Each row of a before or after table is a point. The points were changed in one or more steps. Then noise was added and the rows were shuffled. The steps act on columns, c1 being the first. What was done? A step turns or swaps two columns, mirrors them in a line or flattens them onto one, adds a multiple of one to another, or multiplies or shifts one. Angles are multiples of 10 degrees, from the lower column toward the higher: turns from -170 to 170, lines from 10 to 170 but not 90. Use the fewest steps. Two steps may share a column if one is a turn and the other turns, adds or multiplies; they go together, in the order done. Otherwise the lowest column goes first.

Before, 8 rows:
[[-0.03 -0.56 -0.43]
 [-0.35 -0.15 -0.18]
 [-0.46 -0.05 -0.41]
 [ 0.66  0.54  0.25]
 [ 0.10 -0.27 -0.80]
 [-0.25 -0.25 -0.05]
 [-0.25 -0.70 -0.08]
 [ 0.72  0.57  0.05]]
After:
[[-0.24 -0.28 -0.35]
 [-0.49 -0.53 -0.35]
 [-0.23 -0.25 -0.73]
 [-0.08 -0.15 -1.13]
 [ 0.51  0.66 -0.02]
 [ 0.60  0.68 -0.27]
 [-0.22 -0.23 -0.48]
 [-0.28 -0.33 -0.70]]
Steps: flatten c1 and c2 onto the line at 50 degrees; shift c3 by -0.30

Before:
[[-0.06 -0.24  0.69 -0.16]
 [-0.42 -0.57  0.54  0.21]
 [-0.96  0.09  0.18  0.22]
 [ 0.07 -0.24  0.79 -0.17]
 [-0.81 -0.21  0.00  0.25]
 [-0.60 -0.72  0.44 -1.26]
 [-0.14 -0.05  0.25 -0.53]
 [-0.24 -0.06  0.26  0.42]
 [ 0.15  0.58 -0.49 -0.16]
 [-0.08  0.36  0.21  0.12]]
After:
[[-0.05  0.19 -0.06 -0.26]
 [ 0.05  0.21  0.19  0.52]
 [-0.08 -0.02 -0.57  0.09]
 [-0.27 -0.27 -1.26  0.47]
 [-0.18 -0.20 -0.20 -0.54]
 [ 0.04 -0.09 -0.56 -0.45]
 [-0.11 -0.05  0.13 -0.43]
 [ 0.02 -0.05 -0.63 -0.49]
 [-0.38  0.09  0.03 -0.31]
 [-0.35 -0.13  0.16 -0.14]]
Steps: multiply c1 by 0.4; multiply c2 by 0.4; turn c3 and c4 by -130 degrees

Before:
[[-0.16 -0.23  0.14  0.24  0.37 -0.28]
 [-0.06 -0.35 -0.10 -0.86 -0.55  0.33]
 [ 0.32  0.13  0.00  0.26 -0.56 -0.18]
 [-0.16 -0.23  0.34  0.44 -0.72  0.29]
 [ 0.37  0.58  0.23  0.41  0.09 -0.22]
 [ 0.09 -0.02  0.51  0.00 -0.26 -0.04]
 [-0.60  0.51  0.80  0.01 -0.72 -0.33]
 [-0.11 -0.29  0.33 -0.57 -0.03 -0.49]
 [ 0.08 -0.27 -0.44 -0.55 -0.08  0.01]
 [ 0.36  0.36 -0.32  0.37 -0.59  0.10]
 [ 0.52  0.14  0.96 -0.61 -0.75 -0.39]]
After:
[[ 0.94 -0.08  0.76 -0.03  0.03 -0.38]
 [-0.19 -0.85  0.11  0.24 -0.38 -0.29]
 [ 0.11 -0.57  0.46  0.00  0.22 -0.07]
 [ 0.23 -0.44  0.99 -0.65  0.87 -0.33]
 [ 0.24 -0.24 -0.33  0.36  0.66  0.09]
 [-0.36 -0.03  0.24  0.43  0.20 -0.22]
 [ 0.65 -0.88  0.36  0.50  0.38  0.28]
 [ 0.24 -0.49 -0.03  0.25  0.59 -0.23]
 [ 0.01 -0.85 -0.42 -0.53  0.09  0.06]
 [ 0.46 -0.95 -0.10 -0.90  0.31  0.37]
 [ 0.11 -0.87  0.34 -0.59 -0.05 -0.45]]
Steps: turn c1 and c5 by 130 degrees; shift c2 by -0.60

Before, 12 rows:
[[ 0.14 -0.22  0.74 -0.22 -0.12  0.09 -0.20  0.51]
 [-0.02 -0.14  0.55  0.13 -0.21  0.22 -0.44 -0.24]
 [-0.02 -0.45 -0.20  0.00 -0.18  0.72 -0.03  0.45]
 [-0.83  0.33  0.29  0.33  0.57  0.53  0.04  0.52]
 [ 0.09 -0.18 -0.31 -0.17  0.02  0.38  0.48  0.63]
 [-0.80  0.27  0.87  0.22 -0.69  0.38  0.33  0.55]
 [-0.51 -0.26 -0.21  0.18 -0.16  0.23  0.75 -0.22]
 [ 0.07 -0.62 -0.33  0.30  0.33  0.32 -0.14  0.76]
 [-0.43 -0.54  0.00 -0.33 -0.55  0.97 -0.03 -0.27]
 [-0.46 -0.90 -0.05 -0.17 -0.54  0.32 -0.19  0.47]
 [ 0.13  0.03  0.22 -0.21 -0.47  0.15 -0.58 -0.01]
 [-0.42 -0.45  0.24 -0.13 -0.47  0.24 -0.08 -0.01]]
After (12 x 8):
[[-0.26 -0.19  0.09 -0.17  0.03  0.60  0.47  0.37]
 [-0.05 -0.94 -0.53 -0.22 -0.57  0.47 -0.21  0.30]
 [-0.20 -0.29 -0.51  0.13 -0.18 -0.22  0.80  0.21]
 [-0.20 -0.42 -0.06  0.01 -0.21  0.45 -0.02  0.70]
 [ 0.22  0.06  0.12 -0.23 -0.45 -0.01 -0.52  0.10]
 [ 0.29  0.33 -0.89  0.31  0.61  0.51  0.04  0.53]
 [ 0.25 -0.44 -0.40 -0.14 -0.49 -0.01 -0.06  0.25]
 [ 0.88  0.22 -0.78  0.22 -0.72  0.55  0.32  0.40]
 [ 0.79 -0.22  0.14 -0.22 -0.15  0.48 -0.16  0.09]
 [ 0.51 -0.17 -0.03  0.11 -0.20 -0.26 -0.47  0.20]
 [-0.01 -0.53 -0.46 -0.34 -0.56 -0.23 -0.06  0.96]
 [-0.41 -0.66  0.08  0.27  0.32  0.72 -0.14  0.34]]
Steps: swap c1 and c3; swap c6 and c8
